Rows are points. Examples show where two turns around zero, p and q, send a point. Where does a point land after both, in the order given? Backwards means that the second turn is done in reverse. Each puzzle has new turns, and all numbers are rounded.

Turn p:
[-27.9   9.2] => [ -6.5 -28.7]
[3.2 5.3] => [-5.6  2.7]
[-6.8  8.2] => [-7.5 -7.6]
[ 28.5 -32.8] => [29.9 31.5]
[ 3.1 10.1] => [-10.4   2.1]
Turn q:
[17.5 -8.8] => [ -9.0 -17.4]
[11.5  3.8] => [  3.7 -11.5]
[21.9  5.9] => [  5.6 -22.0]
[-21.2 -18.2] => [-17.9  21.4]
[-29.8  17.3] => [17.7 29.6]
Where do these land?
p, then q: [-13.1   9.9] => [-13.9   8.8]
q, then p: [ -5.5 -10.0] => [ -4.6 -10.4]
q, then p: [ 29.7 -22.4] => [ 31.5 -19.8]
q, then p: [-11.1  22.5] => [-13.0  21.5]

Turn p:
[ 8.1 -9.2 53.4] => [-18.9  42.0 -29.7]
[  7.1 -13.2 -15.2] => [ 3.7  1.4 21.0]
[ 7.9  0.9 -2.8] => [7.4 3.0 2.6]
[-4.7 -3.3 -8.0] => [-2.3 -6.4  7.1]
[  2.3  30.8 -13.4] => [ 23.7 -20.9 -11.6]
[-20.8  -6.0 -14.0] => [-13.6 -19.2  10.6]
Turn q:
[18.8 21.4 -0.9] => [-23.2 -16.3   2.9]
[-31.7 -16.0   9.8] => [17.9 31.7 -5.4]
[ -6.1 -14.6  -4.4] => [16.1  3.1  0.6]
[-33.9  -8.9  -3.6] => [15.7 30.0  9.6]
[25.1  7.8  9.2] => [-14.7 -20.0 -12.6]
[ 27.7  10.3 -10.1] => [-11.7 -28.5   4.9]
Where do these land?
q, then p: [-5.7 13.4 27.5] => [  0.6 -31.1  -1.0]
q, then p backwards: [-1.3  2.7 11.1] => [-2.4  0.6 11.2]
q, then p: [ 2.0 19.0  4.1] => [-14.8 -11.6  -5.5]
q, then p: [ 14.5 -11.7  19.3] => [  6.7 -10.0  24.0]
p, then q: [-23.2 -15.3 -42.9] => [ 22.5  18.4 -42.1]
q, then p backwards: [ 13.7  -8.1 -19.0] => [ -3.0   7.8 -23.3]
